Every row gives one point. Any point is a mix of the corners, with weights that add up to 1. It lies inside the corners' shape when no weight is negative. Is each point inside? If not, which corners have a negative weight?

Corners:
(1): [35, 60]
(2): [37, -8]
(3): [-41, -31]
Points:
[32, 43] => inside
[-25, -23] => inside
[54, 24] => outside (3)
[-19, 14] => outside (2)
[26, 46] => inside
[23, 28] => inside
[26, 46] => inside
[-33, 12] => outside (2)
[26, 46] => inside

Corners:
(1): [-6, -16, 55, 27]
(2): [-18, 18, 27, 46]
(3): [-3, -30, -16, 42]
(4): [23, 22, -40, -99]
(5): [41, 21, 53, 22]
Points:
[-8, -3, 33, 60] => outside (4)
[-8, -16, 39, 75] => outside (4)
[21, 15, 0, -11] => outside (1)
[14, -2, 14, 10] => inside

Corners:
(1): [18, -51, -10, 16, -45, 33, -49, -26, 99]
(2): [12, -50, -107, 23, -7, -12, -2, -18, -14]
(3): [-91, -4, 70, -27, 27, 117, 35, 1, -9]
(4): [8, 12, 61, -47, -12, -52, 15, 68, -5]
(5): [39, 12, 19, -41, -22, 51, 25, 20, 37]
(6): [44, 4, 42, 26, -7, 4, 31, -18, 2]
(7): [35, 22, 32, -10, -45, -25, -21, 14, -54]
(8): [-27, 18, 5, -35, -34, 13, 26, -22, -19]
(9): [41, -35, -12, -45, -27, -35, -7, -21, -25]
(10): [42, 12, 30, -15, 10, -56, -61, -4, -4]
Points:
[-10, -1, 32, -14, 6, 33, -3, 0, 21] => outside (7, 9)
[-10, -4, 22, -16, -21, 26, 0, -6, 1] => inside
[-1, -42, -82, -23, -34, 53, 14, -27, -1] => outside (4, 6, 10)
[30, -8, -5, -11, -21, -22, -14, -3, 3] => outside (3)

Corners:
(1): [31, -2, -17, -53, 44, -7, 37, -2, -39, 23, 44, 52, 43, -10]
(2): [-105, 26, -32, 39, -7, 1, -27, -23, 54, -17, -47, -36, -22, 15]
(3): [-36, 34, -4, 23, -31, -45, -1, 13, -16, 6, -18, -33, 23, 16]
(4): [2, -3, -60, -9, 59, 27, 9, 61, -29, -22, 40, 35, 36, 22]
(5): [4, 8, -9, 50, -11, 25, 10, -18, -30, -24, 29, -52, -19, -22]
(6): [69, -36, -97, -20, 46, 40, 37, 51, -35, 68, -27, 24, 44, 9]
(7): [52, -36, -27, -65, 69, 8, 11, 72, -7, 15, -3, 32, -15, -9]
(8): [3, -81, -92, -11, 40, 2, 36, 23, -40, -2, -1, 25, 56, -14]
(9): [27, 52, -16, 15, -11, -6, 38, -10, -16, -69, -34, -36, -18, 40]
(10): [-67, -46, 55, -66, -40, -56, -62, -98, 64, 21, -30, -11, -80, 123]
(11): [8, 12, -19, 32, -53, 20, 16, 6, 76, -15, 0, -42, 4, 7]
(12): [0, 63, -20, 64, -34, -50, -8, -52, 49, -61, 20, -10, -41, 9]
(13): [1, 20, -43, -38, -61, -12, -25, -24, 22, -70, 17, -53, -27, 9]
(14): [-25, 8, -22, 2, -3, -14, 41, -13, 13, -8, 28, -68, -70, 8]
(15): [37, -11, -49, -67, 76, -15, -2, 39, -25, -7, 23, -27, 78, 2]
Points:
[-13, -15, -33, -11, 45, -13, 8, 7, -10, 20, 20, 14, 16, 4] => outside (9, 11, 13)
[-12, 15, -25, 28, -11, 1, -1, -23, -23, -28, 12, -8, -1, 12] => outside (7, 11, 14, 15)
[-10, 2, -30, -5, 10, 4, 14, 27, -10, -16, 8, -30, 16, -7] => outside (6, 10, 12)
[-1, 3, -38, -6, 12, 2, 5, 21, -4, -12, 10, -3, 12, 16] => inside
[-3, 2, -32, 14, -20, -10, 6, -16, 16, -12, -17, -23, -25, 21] => outside (1, 4, 15)
[-6, -3, -32, -17, 0, -20, 10, -7, 17, -4, -12, -15, -5, 15] => outside (4, 5)
